Each row is a point. To make a cloud, some directions were put in groups of two or more. Within a group, all points are equally far from the middle, so they leave a hole (a ring in 2 directions, a hollow ball in 3). The other directions are filled evenly. Then the cloud was stretched, turned, moved and blurred a little. How many holes are there, and how many directions does each take, smallest first?
(in the rows, 128 means zero)

Cloud, 20 rows:
[[155 157 114]
 [100 124 187]
 [156 140  54]
 [129 225 107]
 [ 70 134 103]
 [163 171  58]
 [154 139  42]
 [207 142  91]
 [ 64 183 116]
 [115 123 163]
 [125 180 120]
 [142  78 159]
 [177 176 109]
 [ 76 135 128]
 [162 216 158]
 [182 123  80]
 [113 139  80]
 [ 99 160 106]
 [175 124 133]
 [141  79 180]]
Holes: 0

Cloud:
[[181 154 101 164]
 [104 167  75  99]
 [ 90 148  68 112]
 [119 149  63  94]
 [111  97 153 185]
 [ 87 152 170  93]
 [117 206 113 103]
 [126  72 140 162]
 [ 55  74 101 122]
 [ 92 104  60 135]
 [ 40 109  95 131]
 [ 89  55 101 144]
 [ 64 156  86 124]
 [120  98  94 184]
 [142 197 164  93]
 [156 167 185 125]
 [ 48 172 157 168]
 [105 149 146  71]
 [ 33 145 119 139]
 [144 221 140 137]
 [ 95 155 165  86]
 [ 37 143 162 134]
 [ 86 198 109 126]
 [178 114  67  85]
 [ 76 157 171 191]
 [200 113  82 102]
 [144 121  89 180]
 [181 136 167 132]
 [210 136 127 124]
 [109 166 162  81]
 [104 133 132  65]
 [128 152  66  86]]
Holes: 2 (2, 2)

Cloud (52 x 6):
[[ 38 165 116 119 178 166]
 [ 37 173  97  97 122 136]
 [118  79 184  62 124 113]
 [ 86 116 103 123 195 122]
 [ 54 180  94 135 111 173]
 [ 76 130 126  48  96 135]
 [ 92 168  92  63  91 102]
 [100 130 176  63 105  83]
 [143 171 155 144 138 168]
 [121 131 199 109 168  58]
 [162  55 183  82 130  96]
 [142 105 194 190 175 142]
 [114 105 166  55  94 120]
 [116  73 133  70 108 150]
 [ 34 145 112 140 107 179]
 [193 137 187 118 122  75]
 [ 47 145 103 157 107 178]
 [131 160 170 123 184  69]
 [ 60 131 197 168 132 148]
 [ 56 134 101 107 182 127]
 [112 129 151  53  89  77]
 [105  47 137  94 149 109]
 [145 109 207  64 169 128]
 [ 78 186 165 122 183 121]
 [ 91 111 108  60 127 186]
 [ 63 148 117  61 156 187]
 [ 86 157 186 173 188 126]
 [ 94 133 201  86 138  85]
 [185  95 168  86 187 119]
 [ 87 133  97 156 178 133]
 [120  92  99  99 132 178]
 [119 177 168  82 175  83]
 [139 145 182 168  96 109]
 [197 146 171 104 138  99]
 [113  87  94 134 176 143]
 [191 131 146  65 156 119]
 [ 83  78 159  75 141  96]
 [ 82 195 184 148 151 163]
 [179  90 199  75 177  74]
 [108 102 144  36 104  99]
 [ 88 150 116 149  76 121]
 [162  89 191 184 155  93]
 [136 159 105  62 161  77]
 [174  65 156 104 103  97]
 [153 129  79  95 124  99]
 [ 93 105  96 150 138 185]
 [107 111 200 185 193 144]
 [158 183 167  93 127 131]
 [ 54 142 116  85 156 203]
 [135 121 126  28 179 126]
 [158 121 109  45 173  92]
 [113 144 188 117 193  78]]
Holes: 2 (2, 4)

Cloud:
[[132 128 136 200 119 151 141 134]
 [111 208 127 169 106 174  70 159]
 [ 94 150  49  86 163 188 118 103]
 [179 168  72 141 112  70 141 131]
 [140 159 146 185  45 232 136 146]
 [194 150 101  90 112  99 145 139]
 [115 125  77  28 144 115  99 149]
 [153 207  63 161 142  97 134  47]
 [194 152 130 136  98  85 172 140]
 [102 184 207 210 133 162 105 153]
 [ 98 145 123 132  90 109 136 117]
 [124 239 133 174  59 154  93 136]
 [145 120 146 141 126  69 158  83]
 [140 144 153 175  75 173  75 103]
 [153 136 135 154 136 113  81  86]
 [128 122  96 168 114  74  93 117]
 [181 151 142 106  89 137 121 178]
 [148  76 105  76 127  90 151 195]
 [154 127  69 116 141  72 113  91]
 [190 169 145 212 157 144 142 119]
 [139 120 113 210 147 141 170  69]
 [176  61 109 104 118  85 118 114]
 [184 155 122 114 204  45 140 170]
 [132 170  91 155  66 191 101  77]
 [168 123 157 208 202 204 145 125]
 [196  89 131  93 144 133 125 172]
 [194 129  39 102 121  74 136 141]
 [162 157  84 173 162 101 105  98]
 [247 113 102 101 153  79 142 155]
 [ 73 128 124 152 133  85  84 123]
 [185 176 180 138 128 127  88 121]
 [158 140  68  96 131  63 142 158]
 [114 172  86  54 175  79  94 154]
 [112 132 148 120 143 147 104 200]
 [118 136  83  59 131  52 151 181]
 [163 124  66  60 119 158 174 109]
 [ 85 143  60 106 109 128 105 105]
 [231  81 115 152 138 105 126 151]
 [241 141  99  97 118  99 158 194]
 [140 121 130 176 145 118 168  96]
 [104 115 133 106 164 144 136 123]
 [119 147  69 120 114  24 140 129]
 [116  96 114  95 183 128 105 187]
 [150 181 142 126 115  50 204 121]
 [202  82 145 167  99 145  98 160]
 [141 152  73 116  81 186 121  98]
 [142 172  85 180  76 215 133 165]
 [134 136  78 154  41 178 132 108]
 [188 181  83 128 127 135 114 144]
 [119 230 144 203 112 140 124 135]
 [157 105 173 207  92 156 169 125]
 [148 120 136 157  98 157 126  71]
 [131  98 108 172  97 132 135 125]
 [226 161 133 133 164  44 131 141]
 [133 200  52 100 158  84 104 142]
 [126 181 181 129 176 162 180 143]
 [130 173 118 108  84  43 196 107]
 [192 128 108 172 109 207 111 123]
 [187 141 154 218 152 160 159  99]
 [133 211 113 106  86 167 120 129]
 [141 193 101 163 136 103 115  38]
 [170 150  69  67 118 149 138 120]
 [170  37 105 136 103 132 167 134]
 [168 141  44 116 168  39 158 105]
 [124 164 156 117 153  63 162 123]
 [199 163  28 159 128  51  85 110]
 [162 100  98  82 103  38 114  83]
 [182 173 159 112 120 100  39  78]
 [130 190  53 114 103  40 137  77]
 [144 185  60 103 102  91 134  75]
 [135 126 138  11 133 111 117 181]
 [110 158  42  41 100  61  50  70]
 [184 107 113 133 127 183 200 109]
 [143 160 150 145 104 117 170 139]
 [186 117  43  75 100  35 133 103]
 [144 187 112 112 160  85 198 137]
 [ 96 218 160 150  76 137 161  84]
 [185 171 159 154 207 192 117  96]
 [154  71 105 116 107 197 163 153]]
Holes: 0

Cloud (88 x 9):
[[210 184 176 165 145 140 212 142 126]
 [227 145 149 207  95 185 136 102 122]
 [139 138 157  64 206 137 107 149 149]
 [176 188 181 112 122 139 182  87 146]
 [150 122 182 167 155 171 208 153 125]
 [180 135 100 195 194  90 199 146 117]
 [113  85 131 139  64 142 161 153 158]
 [128 125 164  42  66 155 146  91 101]
 [108  60  89 156  97 156 133  36 176]
 [123  64 147 110 142  91 112  92 199]
 [200 115 195 121 102 128 153 169 123]
 [146 116 123  96  81 155  84  91  95]
 [143 122 133  46  65 123 117 152 178]
 [102 121 179 115 103 125  91  68 146]
 [173 172  69 165 165 147 105 156 145]
 [117 105 197   8 123 178 136 150 139]
 [ 63 100 141  67 149  82 152 132 158]
 [204 175 140  82 149 141 168 116 140]
 [107 150 138 196 193 147 157 104 102]
 [128 135 135 122  63 215 133 135  94]
 [190 194 113 193 118 186 191 147 141]
 [135 110 170 198 169 144 119 117 107]
 [159 154 124  56 130 123 159 182 117]
 [217 141  88 233 139 173 143 121 139]
 [ 87 120  86 127 198  91 136 103 161]
 [138 187 103 181 189 168 117 123 109]
 [179 143 131 203 169 146 164 213 122]
 [ 93 170 137 127  66 148 141 156 135]
 [173 174 180 160 161 117 135 102 110]
 [136 110  97 174 217 128  90 141 116]
 [111  74 144 136 120 170  83 133 104]
 [133  25 153 116  82 164 118  39 146]
 [195  76  90 158 205 102 156 110 147]
 [177 147  89 239 159 140 143  60 111]
 [180 154 168 144  34 212 147  76 140]
 [133 112 187 151  45 158 104  72 161]
 [161 164 236  93 148 169 126 191 162]
 [125 110 192  21  60 174 164 131 192]
 [ 80  94 137 124 136 191 137  94  85]
 [178 169 161 102  91 105 140 165 189]
 [132 113 137 146  43 210 176  86 118]
 [123  71  82  64 165 136 115 144 128]
 [108 127 155  64  50 174 106  66 111]
 [ 95 120 153  89  66  82 159 107 139]
 [169  77 153  58  74 132 108 153 158]
 [130  70  91 135  75  99 133 107 187]
 [ 67 126 141 102 103 207 152 146 136]
 [ 82  68 108 108 152  84 150 153 124]
 [222 122 100 131 131 175 108 135 149]
 [236 112 106 167 159 131 120 135 166]
 [107  95 225 100  76 144 115 118 154]
 [ 84  73 106 138 121 179 173  83 147]
 [139 100 157  73  52 196 121  44 172]
 [199 166 183 195 154 180 197 185 124]
 [146 104 233  64 109 172 164 161 183]
 [173  95 165 164  48 153 148  73 101]
 [165 201 162 132 123 177  95 128 127]
 [156 100 130 169 117 141  95 113  74]
 [121  61  99 165 195 110 129  72 168]
 [195 107 140 125 120 203 138  87 103]
 [194 137 206 121 125 175 192 196 132]
 [194 150 187 145 145 200 129 110 174]
 [ 95  63 118 148 124 126  75  93 172]
 [121  82 137  70 195  79 131 154 133]
 [127 195 174  47 149 126 142 157 168]
 [119 133 110 152  91 158 126 112  64]
 [199 121 112 120 195 133 121 201 162]
 [146  22  72 143 140  80 119  93 134]
 [ 87 127 200 101 109 201 117 160 119]
 [ 96  84 170  91 115 128 204 112 149]
 [ 63  99 122 158 148 104 143 131 145]
 [156 162  67 137 138 163 103  99 140]
 [178 159 134 115 192  70 146 130 132]
 [145  89 134  96 200 121 112 100 112]
 [182  54  70 142 103 114 150  93 158]
 [ 91 148 151 151  74 125 175  73 124]
 [200 160 190 134 126 133 159  93 173]
 [172 176 181  91 172 156 182 199 200]
 [181 171 162 112 173 117  95 150 140]
 [184 182 126 112 204 146 199 172 164]
 [126  98 129  84 140 171 122 130 214]
 [174 174 169  48  67 171 163 159 133]
 [104  48 155  52 106 104  88 125 165]
 [158 138  84 195 210 106 178 108 158]
 [155  95 166 187 150 203 134 117 149]
 [101 159  87 120 121 117 182  93 146]
 [133  34 109 114  65 132 111  10 154]
 [120  94 116 127 107 187 151 181 135]]
Holes: 3 (3, 3, 3)

Cloud, 94 rows:
[[174  99 186 175  93 109  95 103  93]
 [192 108 124 146 112 120 128 173 148]
 [128 110  77 157 114 168 166 162 102]
 [189 167 120 112 140 108 120 152  89]
 [ 66 145 102 109 166 165 170  88 116]
 [ 99 110 133 181 101 122  99 162 165]
 [114 102  97 188 148 140 157 174 106]
 [113 130 150 147 221 191 147 113 110]
 [140 130 152 154  86 128 171  24  93]
 [159 114 161 178 172 103 150  58  42]
 [156 224 109 127  67 169 112 148 135]
 [113 166  74 106 134 147 125  89  57]
 [112 143 194 114 143 111 162 107 173]
 [120 128 152 114 125 159  70   7 125]
 [ 80 143 158 104 122 150 171 110 102]
 [ 93 110 154 117 112 159 195  77  97]
 [153  75 108 146 150 164  96 166 143]
 [123 179  90  80 111 101 149 201  59]
 [102  72 191 166 196 110 125  87 165]
 [123 170 160  97  14  97 104 102 121]
 [138  71 107 111 190 102 105 142 176]
 [150 111 145 101 151 132 183 169 131]
 [167 124 115 104 184  84 123 133  66]
 [128  51 151 184 166 127 150  76  65]
 [144 165  88 140  93 116  90  80  76]
 [100 119 170 122 132  79 134  76 200]
 [125  81 189 157 200 156 137  66 141]
 [102 114 144  86  73 110 118 111 211]
 [133 128 165 150 105 154 219 172 102]
 [138 150 193  93 122 128 110 146 216]
 [135  98 130 202 170 151 178 111  75]
 [111  89 152 172  94  80 175 137 121]
 [110  97 167 155  70 125 183  87 123]
 [130 116  94 129 122  52 109  64  67]
 [ 98 112 148 130 103 120  44  49 184]
 [168 129 151 175 126 155 200 126  68]
 [122 156 152  88  80 125 108  30 105]
 [121 186  92  75  55 151 114 153  84]
 [163 152 106 164 118 102  78 103 137]
 [189 146 156 127 122 137  20 149 142]
 [124 198 129 102 145  67 137  67  85]
 [137 133 117 170 109 164 173  92 137]
 [ 83 128 110 137 120  77  99 126  78]
 [155 134 158 123 129 153 206 115 114]
 [105  93 173 114 194 106  71  95 160]
 [117 113  89  98  76  75 115 138 156]
 [ 97  88 145 189 122 137 132 104 107]
 [127 131  83 136 127 137 164 232  69]
 [106 139 124 183  88 144 143 113 126]
 [138 212 165  97 108 107 145 117 128]
 [161 223 112 132  81 151  86 117 144]
 [142 150 137 135 137 166 200  75  81]
 [138 150 106 125 160 156  59 174  97]
 [137  98 129  86 158 128 118 132  80]
 [ 75 128 107  73 141 134 119 118 199]
 [169 145 162 171 112  69 141  97  63]
 [179 167 130 104 136 132  49 165 128]
 [120 175 124 118 136 151 195  77  98]
 [130 188  88  79 168 112 149 108 100]
 [107  74 131 127 140 147 143 179  84]
 [157 147 145  96  91  75  74  47 168]
 [125 127 151 128 130 158 214  90 122]
 [116 136 162 116 112  82 204  67 128]
 [143 176 150 108 109 188  30 123 115]
 [130 183  87 113 136  81  85  87 120]
 [124 121 174 169 121  91  91  80  95]
 [125 177 143 137 161 167 179  96 131]
 [198 168 118 130  97 120 121  99  65]
 [ 98 148  69 112 122 158 180 128  81]
 [120  87 105 183 109 165 165 150  93]
 [ 88 157 178 100  97 128 134 118 171]
 [154  85 124 150 223  97 102  96  85]
 [133  71 162 108 155  92  95  84 112]
 [158 161 179 174 103 185 118  95  94]
 [134  61  90 133 128  70 104  97  95]
 [126 103 101  90 115 116 125 198 120]
 [143  82 161 121 174 132  82  76 105]
 [166 207 159 106 136 164 125 155 132]
 [178 137 103 144 149 175  85 168 136]
 [129 188 147 170  75 158 127 121 165]
 [ 77  97 143 110 108 122 122  31 141]
 [ 99 155 122 105  53 118 160 156 161]
 [152  90  98 152 169 110  87 145 107]
 [ 78 113 112  77 116 170 127  76 198]
 [109  40 145 123 140  85 155 124 153]
 [175 138 170  80 123  96 114  78 124]
 [162  79 180 152 181  85 122  77 101]
 [ 98 129 135 139 129  64  99  95 188]
 [105 152 163 139 107 197 166 157 114]
 [119 169 134  86 119 144 194 136 112]
 [110 127  87 117  98 149  96 176  74]
 [176 109 104 140  89  94  93 102 182]
 [145 201 140  92 117 132 173 179 107]
 [139 148 168 117 116 191 150  65 155]]
Holes: 1 (6)

Cloud, 92 rows:
[[131  74 108 157 211  75 132 161 129]
 [152 154 106  83 135  73  61 140 134]
 [156  73 165 109 209 124  56 121 162]
 [112 100 214 129 144 181 135  96 138]
 [157  67 157 112 203 200 122 197 105]
 [121 128 148 117 183 205 101 181 103]
 [178  67  93 161 210 129 144 101 200]
 [ 76 115 129 119 114 127 119  75  76]
 [175 175 154 176 143  92 125  92 146]
 [ 80 135  65  76 107 140 112 180 115]
 [228 100 100 110 112 162 138 146 138]
 [181 129 201 131 195 151  84  71 137]
 [ 55 129 101  86 160  60 146 125 138]
 [125  50 113 139  97 102 163 156 124]
 [ 84 159 102 109  93  84 164 119  89]
 [140 161 157  47 205 113 114 132  72]
 [122 122  80 189 170 128 134 127 176]
 [130  79 100 174 154 176 131 133  83]
 [111 118 167 104 140 118 122 185 185]
 [103 172 123 145  84 140 156 110  77]
 [ 98  80 112 144 118 121 104 140 132]
 [117  99 133  89 110  87 183  91  73]
 [101 154 138  46  92 120 135 182 132]
 [142 152  96 160 148 140  27  73 104]
 [ 87 111 144 143 178 160 160  58 194]
 [122  74 124  99 141 188  89 191  95]
 [110 147  82   7 120 127 141 195  85]
 [146 164 104 168 113  61  90 112 139]
 [113 126 127  25 102  89 111 141  51]
 [136 130 162 194 195 145 159 125 120]
 [136 169  75  13 178 123 152 174 140]
 [200 156 101 115 183 167 149 198 115]
 [144 119 106 154 169 127  46  61 114]
 [217 135  74 109 139 149 158 145  86]
 [154 155 118 121 145  93  68 143  42]
 [177  26  94 118 153  55 134 124 171]
 [145 123  79  69 216 125 193 105 203]
 [109 112 106  31 150 111  96 119 118]
 [131 180  79 133 201  61 104 107 112]
 [167 124  75 131 141 107 109  63 158]
 [105  94 110 112 170 194  87 184  75]
 [147 116  88 161 126 122  72 124 121]
 [106 162 170  48 141  51  94 109  85]
 [106  82  79 132  92 163 143 109 138]
 [ 67 203 122 141 158 110  97 174  69]
 [185 102 108  91 226 173 108 188 134]
 [119 143 109  38 161 181  74 104  96]
 [136  84 143 130 181 108  56 139 163]
 [163 101 146 102 169 113  73 169 132]
 [109 181  89  40 158 104  94 131  84]
 [160 146 178 128 182 154  89 173  99]
 [107 216 162  50 105 118 118 119 112]
 [198  87 186 159 157 179 108 102 121]
 [156  80  84 147 189  99 107  65 188]
 [188 141 207 127 109 139  88 147 102]
 [150 153 120  75 169 130 156  82 168]
 [ 89 130  59  80  95 161 115 165  60]
 [110 112  99 146 157 169 181 131 111]
 [ 78 183  99  44 142 118 118 164 105]
 [221  42 159 122 135 145 133 104 153]
 [106 132 104  68 200 162 184 139 188]
 [ 86 120 145  99 156  76 131 207 138]
 [140 188  92 140 167  70  86 143  77]
 [ 63 137 106 174 167 150 128  58 182]
 [ 98 152 174  86 189 134 182 146 129]
 [ 81 160 114 103  70  94 136 129  50]
 [114  47 134 143 169 145 191 119 188]
 [ 97 125 232 118 156 122 119 147 132]
 [200  67 152  74 149 124 100 171 149]
 [137 147 101  27 197 101 172 153 185]
 [ 62 145 168  71 169 106  99 107  97]
 [101  67 119 119  98 156 134  57 119]
 [ 62 176 118  74 115  68  87  85 140]
 [142 117 121  91 172  25  97 134 137]
 [169 119 215 111 215 143  89  60 122]
 [146 130 117 161 152  39 111 108 153]
 [147 159 147 193 196 146 133 113 182]
 [172  55  54 139 182 113 119  93 205]
 [159 171 174 112 210 150  53 121  67]
 [129  45 131 172 178 187 159 117 109]
 [130  59 154 110  84 130 191 120  81]
 [101  97  99 139  91 163  94 132  84]
 [ 74 166 169  73  81 134  61  90 133]
 [110 120 147 121 157 175 149  42 127]
 [ 62 121 182 111 110  66 101 131 120]
 [189 141 134  76 167  56 170 144 199]
 [122 100 143 107 190 141 140 200 192]
 [166 156  90  41 147 161  96 122 159]
 [162 112  82  96 146 120  71 114  64]
 [143 130 143 191 196 100 118 113  67]
 [109  87  79  99 183 134 178  64 178]
 [173 147  95 136 152  98 120 111  50]]
Holes: 2 (2, 2)
